Each wall is flat, endless, passes through zero and stands at right angles to its row. A trip goes straight from one point to another. List the walls that it crosses, first one first.
(in the rows, 128 means zero)

Walls:
(1): [121 176]
(2): [ 64 159]
(3): [150 164]
(4): [96 93]
Trips:
[109 133] to [143  82] => 1, 2
[193  77] to [123 154] => 3, 1, 2
[ 83 164] to [129  73] => 3, 1, 2
[106 119] to [ 92 116] => none
[105 147] to [157  92] => 3, 1, 2

Walls:
(1): [151 111 123 140 177 103]
(2): [123 105 148  64 170 125]
(3): [181 163  72  84 141 158]
(4): [101 161 103  91 126  88]
(5): [ 98 103 133 157 114 172]
(6): [142  83 103 125 113 151]
Trips:
[145  93 109 138 144 140] to [ 85 143 115 162 150 151] => 2, 3, 6, 1
[145  95 175 117 125 152] to [130 108 121 116  91  94] => 5, 4, 2
[127 176 162 139 122  88] to [140 119 138 133 141  41] => 1, 2
[155  91 154 132 107 225] to [165  65  94 103 154 119] => 2, 1, 5
[149 147 161 125 126  58] to [106 129 145 128  38 156] => 2, 1, 5, 6, 4
[119 149 142 119 221 154] to [205 134 141 158 158  71] => 2
[117 114 113 100  76  92] to [114  97 187 138 126 155] => 2, 5, 4

Walls:
(1): [108 119 101 118 169 158 142 144 113 129  34]
(2): [181 148  66 132 105  92 117 121  68 133 139]
(3): [168 148 110  87 175 138  52 139 162 138 138]
(4): [108 151 108 108 151 168 110 121 148 111 108]
(5): [185 143 129 160 108 122 130 152 107 100 153]
(6): [112 110 159 179  88 193 159 111 161 156  96]
(7): [174  73  83 133 129 147 127 154 131 108 210]
(8): [125 119 106 172 171  81 114 151 120 136 125]
(9): [ 98 102  65 143 123 100 187 106 129 100 116]
(10): [ 71 118 176 189 214 139 106 108 156  83 119]
Trips:
[167 142 117  85 134 134 142  80 205  54 109] to [138 143 139  91 100 136 166 110 124 107 149] => 1, 5, 10, 3, 2, 4
[140  52  74 178  76 129 136 174 115 149 137] to [ 74 104 102 168 176 162 167 114 129 113 101] => 1, 10, 5, 2, 4, 7
[151 145 137 144 125 142 165 116  96 144 122] to [128 178 124 115 159 191 145  76  69 174 117] => 9, 4, 5, 3
[124 109 102 124 102 100 146 102 133  30 149] to [135 162 166 195 160  78 137  72  80 154 126] => 8, 7, 9

Walls:
(1): [157 185 180 108  83 128 125 125 184  78 132  91  58  47]
(2): [164 167 127 145 130 159 152  99 148 141 104 113  64 101]
(3): [167 170 141 154 132 170 113 108 118 119  45 105 117 121]
(4): [122  93  77 121 149 177 114 146 112 167 107 141 143 116]
(5): [121 128 109 112 114 108 127 114 108 164 124 129 125 138]
(6): [ 87 127 147 137 102 164 154 148 154 128  97 143 152 145]
(7): [118 119  77 112 111  85 128 148  84 122 156 142 159 139]
(8): [ 91 211 149  59  75 100  94 150 161  71 122 147 105 135]
Trips:
[ 78  47 110 131 122 161  70 123 116  92 136 153 147 176] to [112 115 106 161 174  88 114 117 148 157 108 170 131 140] => 5, 6
[ 70 144 126  89 137 126 156 141  99 126 180 126 140 114] to [ 69 215 137 146  95 197 177 137  97 117  73  80 106 109] => 1, 2, 3, 7, 5
